Every row gives one point. Examples show where two turns around zero, p and q, send a point. Where does a point land after both, in the order given? Backwards means that the second turn is done in reverse. Each puzzle has new turns, and all numbers are rounded.

Turn p:
[-0.28 -0.31 -0.47] => [-0.37 -0.39 -0.32]
[-0.29 -0.24 -0.02] => [-0.36 -0.12  0.04]
[0.51 0.03 0.20] => [ 0.49 -0.04  0.25]
[0.06 0.52 0.29] => [0.24 0.55 0.04]
Turn q:
[-0.25  0.31  0.26] => [-0.08  0.21  0.42]
[-0.22 -0.24 -0.09] => [-0.14 -0.31  0.03]
[-0.09 -0.37 -0.16] => [-0.06 -0.38 -0.14]
[0.62 0.46 0.43] => [0.57 0.67 0.00]
[-0.06 -0.16 -0.44] => [-0.30 -0.19 -0.31]
Where do these land?
p, then q: [-0.08 -0.02 -0.27] => [-0.19 -0.15 -0.15]
q, then p: [ 0.23  0.06 -0.09] => [ 0.12 -0.01 -0.23]
p, then q: [-0.36  0.40  0.67] => [-0.11  0.65  0.55]
q, then p backwards: [ 0.21 -0.44 -0.31] => [ 0.08 -0.07 -0.57]

Turn p:
[-0.61  0.41  0.31  0.31] => [ 0.10 -0.44  0.63 -0.37]
[ 0.35 -0.27 -0.49 -0.08] => [-0.15  0.14 -0.37  0.51]
[-0.23 -0.20  0.09  0.22] => [ 0.26 -0.29 -0.01 -0.03]
[ 0.41 -0.20 -0.47 -0.15] => [-0.21  0.24 -0.36  0.47]
[ 0.40  0.13 -0.07 -0.33] => [-0.26  0.45 -0.13  0.03]
[-0.46 -0.20  0.05 -0.08] => [ 0.00 -0.44 -0.13 -0.22]
[0.15 0.34 0.57 0.10] => [ 0.25  0.34  0.38 -0.39]
Turn q:
[ 0.05 -0.06  0.05  0.50] => [ 0.11 -0.34 -0.05  0.36]
[ 0.15  0.07 -0.01  0.66] => [ 0.27 -0.34 -0.16  0.50]
[ 0.03  0.43 -0.25 -0.85] => [ 0.03  0.79 -0.14 -0.57]
[-0.37 -0.22 -0.19 -0.31] => [-0.42  0.00 -0.11 -0.36]
[-0.38 -0.09 -0.27  0.06] => [-0.32 -0.13 -0.33 -0.07]
[ 0.35 -0.12  0.07 -0.12] => [ 0.27 -0.03  0.24 -0.16]
[ 0.18 -0.02  0.61  0.06] => [0.06 0.05 0.56 0.30]
Where do these land?
q, then p: [ 0.45 -0.32 -0.42 -0.14] => [-0.20  0.39 -0.56 -0.02]
p, then q: [-0.17 -0.39  0.03 -0.15] => [ 0.06 -0.18 -0.18 -0.37]
p, then q: [-0.29 -0.58 -0.02 -0.19] => [ 0.07 -0.34 -0.26 -0.52]
p, then q backwards: [ 0.05  0.32 -0.21 -0.23] => [-0.36 -0.03  0.22 -0.15]
q, then p: [-0.12  0.53  0.21  0.58] => [ 0.37 -0.12  0.47  0.55]
q, then p backwards: [0.08 0.44 0.40 0.13] => [ 0.47  0.11 -0.20  0.32]

Turn p:
[-0.28 -0.31  0.21 -0.18  0.03 -0.45 -0.12 -0.40] => [-0.13  0.36 -0.29  0.12  0.16 -0.21  0.54 -0.15]
[-0.18  0.20 -0.09 -0.20  0.27 -0.16 -0.24  0.04] => [-0.43 -0.15  0.02 -0.04 -0.02  0.11  0.25  0.01]
[-0.23 -0.26  0.35 -0.27 -0.24 -0.03  0.14  0.38] => [ 0.04  0.43  0.23 -0.25 -0.18 -0.03  0.01 -0.44]
[ 0.86  0.41  0.04 -0.19 -0.26 -0.29 -0.32  0.18] => [-0.37  0.17 -0.16 -0.14 -0.56 -0.22 -0.42  0.69]
[ 0.29 -0.20 -0.71  0.13  0.02  0.50  0.18  0.21] => [ 0.47 -0.73 -0.10 -0.08 -0.28  0.04 -0.32 -0.10]
[-0.28 -0.26  0.35  0.04  0.19  0.09  0.26 -0.85] => [ 0.19  0.24 -0.40  0.13  0.86 -0.10  0.22 -0.16]
[ 0.07 -0.18 -0.19  0.34 -0.15  0.04 -0.30  0.36] => [ 0.09 -0.15  0.18  0.39 -0.44 -0.02 -0.13 -0.09]
[ 0.11  0.58 -0.02  0.26  0.67  0.04  0.14  0.49] => [-0.38 -0.53  0.72 -0.14  0.20 -0.04 -0.19  0.30]
[-0.28 -0.25  0.21  0.20 -0.29  0.69 -0.34 -0.30] => [ 0.17  0.18 -0.29  0.51  0.21  0.43 -0.37 -0.47]
[-0.08  0.27 -0.15 -0.15 -0.24 -0.43  0.59 -0.11] => [ 0.32  0.18  0.09 -0.49  0.03  0.05  0.42  0.41]
Turn q:
[-0.12 -0.07 -0.02  0.41  0.16 -0.40 -0.07  0.61] => [-0.13  0.06  0.05  0.44  0.48 -0.19  0.37  0.36]
[ 0.05  0.25  0.03 -0.16 -0.55  0.61  0.10 -0.17] => [-0.30 -0.14 -0.28 -0.09 -0.48  0.47 -0.16 -0.36]
[-0.49 -0.32  0.41 -0.49 -0.33  0.46 -0.27 -0.74] => [ 0.13 -0.27 -0.22 -0.07 -0.35 -0.25 -0.83 -0.82]
[-0.19  0.28 -0.43  0.33  0.19 -0.36  0.10  0.12] => [-0.07  0.33  0.48  0.19  0.16  0.01  0.43  0.05]
[ 0.30  0.13 -0.38  0.04  0.49 -0.40  0.35  0.42] => [ 0.01  0.41  0.23 -0.17  0.10 -0.10  0.50  0.66]
[ 0.19 -0.21  0.09  0.11 -0.17  0.48  0.54 -0.04] => [-0.16 -0.38 -0.32 -0.25 -0.46 -0.03  0.32 -0.05]
[ 0.42 -0.16 -0.23 -0.14 -0.08 -0.12 -0.29  0.04] => [ 0.38  0.21 -0.27 -0.09  0.18  0.25  0.00  0.11]
[ 0.30  0.14  0.48 -0.35 -0.24 -0.37 -0.17 -0.33] => [ 0.43 -0.22  0.10  0.11 -0.17  0.25 -0.61  0.27]
[-0.15 -0.02  0.01  0.45  0.35 -0.24 -0.36 -0.21] => [ 0.18 -0.14  0.42  0.03  0.55 -0.12  0.07 -0.18]
[-0.09 -0.09 -0.41  0.14  0.11 -0.20  0.42  0.57] => [-0.20  0.37 -0.06  0.19 -0.04 -0.24  0.62  0.32]
[-0.22  0.08  0.45 -0.33  0.08  0.52 -0.36 -0.26] => [-0.28 -0.23 -0.11 -0.28  0.06 -0.05 -0.71 -0.34]
Where do these land?
q, then p: [ 0.33 -0.39  0.60  0.06  0.07 -0.46  0.62 -0.40] => [ 0.28  0.43  0.01 -0.04 -0.72 -0.74 -0.19 -0.10]
p, then q backwards: [-0.50  0.49 -0.28 -0.12 -0.06  0.24  0.05  0.26] => [ 0.40  0.57 -0.06  0.31 -0.14  0.18 -0.02 -0.27]
q, then p: [-0.02 -0.06 -0.29  0.22  0.49  0.23 -0.30  0.48] => [-0.28 -0.39  0.25 -0.39  0.38  0.02  0.39 -0.05]
p, then q: [-0.14 -0.08  0.03 -0.30 -0.16 -0.29 -0.18  0.18] => [-0.12  0.04  0.12  0.20 -0.43  0.12 -0.06 -0.13]
q, then p: [-0.02 -0.32 -0.60 -0.23  0.31 -0.24 -0.38 -0.03] => [-0.42 -0.23 -0.03 -0.31  0.18 -0.06 -0.07  0.66]
p, then q: [ 0.31  0.24  0.18  0.24 -0.13 -0.24 -0.07 -0.13] => [-0.29  0.08  0.02  0.28  0.28  0.11  0.11  0.26]
p, then q backwards: [-0.01  0.47 -0.20 -0.09 -0.57  0.54  0.50  0.16] => [ 0.76  0.35  0.00 -0.35 -0.03 -0.08 -0.28 -0.51]
q, then p: [ 0.23 -0.08  0.49  0.21  0.41  0.01 -0.01 -0.51] => [-0.24  0.24 -0.31 -0.10 -0.14 -0.59 -0.06 -0.42]
q, then p: [-0.55  0.16 -0.08  0.27 -0.78  0.21  0.14  0.03] => [ 0.67  0.12 -0.09  0.56  0.39  0.35  0.12  0.07]
q, then p: [ 0.36 -0.43  0.15 -0.26  0.43  0.00 -0.37 -0.04] => [-0.50 -0.38 -0.21 -0.25 -0.33 -0.34  0.05  0.05]

Turn p:
[ 0.37  0.29  0.27  0.06 -0.31  0.02  0.21 -0.23  0.07 -0.07  0.03] => [ 0.11 -0.06 -0.10 -0.03  0.11  0.38 -0.02 -0.33  0.31 -0.32 -0.13]
[ 0.11 -0.41 -0.01  0.91  0.28 -0.16  0.26  0.16  0.13  0.48 -0.13] => [-0.32  0.00  0.07 -0.65 -0.30 -0.08  0.54  0.34  0.59  0.30  0.03]
[-0.04  0.36 -0.14 -0.33  0.05  0.21  0.08  0.00  0.04 -0.55 -0.45] => [-0.33  0.07 -0.07  0.05  0.14  0.07 -0.17 -0.33 -0.59 -0.43  0.08]
[-0.38  0.34  0.18 -0.42 -0.10  0.47  0.18 -0.43  0.14  0.10 -0.05] => [ 0.23  0.10 -0.05  0.10  0.25 -0.03 -0.22 -0.71 -0.12  0.04  0.49]
[ 0.31 -0.14  0.36  0.17  0.48 -0.18  0.10  0.40  0.01  0.33  0.29] => [ 0.11  0.14  0.30 -0.47 -0.13  0.35 -0.14  0.45  0.24  0.34 -0.13]
[-0.10  0.38 -0.01 -0.08  0.18 -0.53  0.11 -0.36 -0.08  0.13 -0.22] => [ 0.00  0.36  0.23 -0.03  0.28 -0.05  0.31 -0.38 -0.09  0.09 -0.40]
[ 0.45 -0.80  0.34  0.33  0.49 -0.38 -0.02 -0.28 -0.15  0.27 -0.10] => [-0.12 -0.39  0.50 -0.48  0.50 -0.02  0.32  0.55  0.47  0.28 -0.20]
[-0.04  0.06  0.04 -0.11 -0.10  0.05  0.15  0.20 -0.07  0.24 -0.32] => [-0.36  0.11  0.06  0.10 -0.07  0.08 -0.12 -0.18  0.09  0.18  0.05]
[-0.37  0.15 -0.75  0.16 -0.03  0.47 -0.15  0.19 -0.24 -0.59  0.46] => [ 0.31 -0.17 -0.12  0.23 -0.76 -0.39  0.08  0.13 -0.63 -0.47  0.28]
[-0.31  0.49  0.24 -0.20 -0.18  0.09 -0.45 -0.14  0.30 -0.31 -0.22] => [ 0.08  0.47 -0.40  0.34  0.42  0.11 -0.01 -0.14 -0.29 -0.27  0.25]
[-0.01 -0.90  0.15  0.00 -0.16 -0.49  0.37  0.13  0.31  0.22  0.38] => [ 0.08 -0.29 -0.16 -0.38  0.06 -0.52 -0.39  0.34  0.64  0.39 -0.42]
[-0.36  0.36 -0.46 -0.11 -0.43  0.46 -0.58  0.34 -0.77 -0.59  0.15] => [ 0.08  0.03  0.11  1.04 -0.58 -0.13 -0.05  0.19 -0.56 -0.61  0.32]
[ 0.37 -0.18 -0.22 -0.37 -0.19 -0.02 -0.27  0.03  0.32  0.35  0.18] => [ 0.13 -0.39 -0.38  0.19  0.07  0.24 -0.10  0.07 -0.04  0.49 -0.21]
Turn q:
[ 0.02 -0.02 -0.54 -0.17  0.33 -0.27 -0.07 -0.54 -0.20 -0.32  0.25] => [ 0.74 -0.09 -0.13 -0.32  0.04 -0.33 -0.44  0.01  0.15  0.05  0.03]
[-0.48  0.43 -0.23 -0.34 -0.03 -0.75 -0.13 -0.48 -0.22  0.02 -0.08] => [ 0.75  0.53 -0.25  0.15 -0.37 -0.25 -0.23 -0.11  0.02 -0.22 -0.45]
[ 0.00 -0.61  0.27  0.45  0.24  0.28  0.03  0.66 -0.06  0.30 -0.49] => [-0.90 -0.12 -0.25  0.29  0.58  0.29  0.11 -0.02  0.37  0.14 -0.03]
[-0.19  0.47 -0.38 -0.15  0.37  0.01 -0.03  0.11  0.14 -0.22  0.06] => [ 0.32  0.30 -0.10 -0.53 -0.09  0.34 -0.11 -0.12  0.07 -0.06  0.06]
[ 0.37 -0.39  0.48  0.24 -0.03  0.10  0.31  0.75 -0.32  0.09 -0.04] => [-0.90 -0.06 -0.10  0.06  0.59 -0.13  0.18  0.01 -0.35  0.13  0.00]
[-0.24 -0.57  0.38  0.21  0.11  0.46  0.34  0.22  0.05  0.26 -0.12] => [-0.74 -0.24  0.24  0.12  0.29 -0.03  0.17 -0.20  0.44 -0.14 -0.04]
[-0.55  0.25 -0.24 -0.01 -0.08 -0.17 -0.02 -0.16 -0.16 -0.30  0.46] => [ 0.25  0.28  0.13 -0.18 -0.34 -0.15 -0.57 -0.29 -0.07 -0.23  0.05]
[ 0.51 -0.14  0.40  0.65 -0.48 -0.04  0.07  0.10  0.37 -0.20 -0.36] => [-0.33 -0.59 -0.21  0.54  0.10  0.31  0.24  0.26 -0.47 -0.31  0.26]
[ 0.19  0.37 -0.14 -0.19  0.19 -0.17 -0.18 -0.37  0.39  0.33  0.56] => [ 0.62 -0.08  0.08 -0.16 -0.38 -0.05  0.30 -0.45 -0.10  0.38  0.15]
[ 0.00 -0.17 -0.08 -0.27 -0.58 -0.21 -0.53  0.02  0.17 -0.14 -0.07] => [-0.01  0.13 -0.22  0.32 -0.57 -0.16 -0.07  0.48 -0.04  0.12  0.24]
[ 0.03  0.19 -0.43 -0.45 -0.38 -0.21  0.26 -0.25  0.18 -0.02 -0.06] => [ 0.31 -0.11 -0.10 -0.29 -0.56 -0.16  0.08  0.28 -0.09 -0.13 -0.36]
[ 0.14  0.52 -0.31 -0.01  0.11  0.48 -0.16 -0.38 -0.28  0.35  0.24] => [ 0.48 -0.02  0.64 -0.17  0.00  0.29 -0.12 -0.07 -0.05  0.49 -0.23]
[ 0.20 -0.33  0.81  0.03  0.21  0.48  0.11  0.32 -0.05 -0.13 -0.35] => [-0.60  0.05  0.26  0.18  0.67  0.02  0.48  0.22  0.12 -0.21  0.30]
Where do these land?
q, then p: [ 0.38 -0.32  0.02 -0.40 -0.02 -0.22 -0.54  0.12  0.16 -0.28  0.32] => [ 0.42  0.05 -0.02  0.11 -0.54  0.01 -0.07  0.06  0.15  0.37 -0.56]
q, then p: [ 0.41  0.29 -0.33  0.20  0.37  0.06 -0.16  0.28  0.27 -0.36 -0.42] => [ 0.07 -0.48  0.08 -0.08 -0.48  0.21 -0.28  0.03 -0.52  0.19  0.34]
q, then p backwards: [-0.02  0.18  0.22  0.40  0.38 -0.56  0.52  0.25  0.30 -0.31  0.37] => [-0.08  0.43 -0.22 -0.12 -0.06  0.38  0.31 -0.51  0.50 -0.52 -0.28]
p, then q: [-0.69 -0.38  0.05  0.05  0.18  0.35 -0.36 -0.55 -0.02 -0.04 -0.52] => [ 0.20  0.09 -0.24 -0.27  0.24 -0.50 -0.17 -0.97 -0.16 -0.03  0.01]
p, then q backwards: [-0.35  0.26  0.01 -0.13  0.11 -0.17 -0.25  0.28 -0.37  0.12  0.12] => [-0.12  0.27  0.24 -0.17 -0.31 -0.01 -0.42 -0.08 -0.30  0.10  0.04]
q, then p: [-0.67 -0.67 -0.23  0.23  0.16  0.26  0.15  0.27 -0.50 -0.01 -0.23] => [-0.01  0.56 -0.56 -0.03  0.47 -0.30  0.26  0.30 -0.49  0.23  0.33]
p, then q: [ 0.31 -0.07  0.23 -0.16  0.09 -0.74  0.28 -0.42  0.26 -0.28 -0.03] => [ 0.37  0.21 -0.33 -0.15  0.44  0.14  0.39  0.39  0.51 -0.22 -0.06]
p, then q backwards: [ 0.23  0.28 -0.38 -0.63 -0.21  0.34  0.43  0.20  0.06 -0.24 -0.24] => [-0.22  0.10 -0.18  0.78 -0.33 -0.24  0.27  0.26  0.03  0.05  0.40]
p, then q backwards: [ 0.37 -0.13  0.09  0.40  0.25  0.35  0.26 -0.45  0.36 -0.28  0.11] => [ 0.23  0.06 -0.21 -0.03  0.45  0.14  0.50 -0.07  0.50 -0.41  0.03]
q, then p: [ 0.09 -0.07 -0.10 -0.06  0.00 -0.10 -0.10  0.02  0.09  0.44 -0.58] => [-0.50 -0.05 -0.24 -0.29 -0.30 -0.01  0.14 -0.18  0.02  0.14  0.18]
p, then q: [ 0.14  0.04  0.14  0.34 -0.55  0.07  0.29 -0.65 -0.20 -0.23  0.14] => [ 0.28 -0.60 -0.21 -0.13  0.03 -0.17  0.12  0.14  0.07 -0.54  0.48]
q, then p: [-0.23  0.22 -0.15  0.19  0.09  0.21  0.04  0.03 -0.51  0.75  0.38] => [-0.14  0.20  0.17  0.16  0.65  0.21  0.41 -0.31  0.29  0.34  0.37]
q, then p: [ 0.00  0.26  0.09 -0.27 -0.67 -0.10 -0.60  0.21  0.40  0.73  0.41] => [ 0.02  0.09 -0.08  0.47 -0.45  0.00  0.19 -0.63  1.00  0.07  0.05]
q, then p: [ 0.03  0.08  0.35 -0.17 -0.19  0.25  0.04  0.40 -0.31  0.00  0.15] => [ 0.10  0.58  0.35  0.12 -0.02 -0.09 -0.13 -0.13  0.05  0.00  0.11]
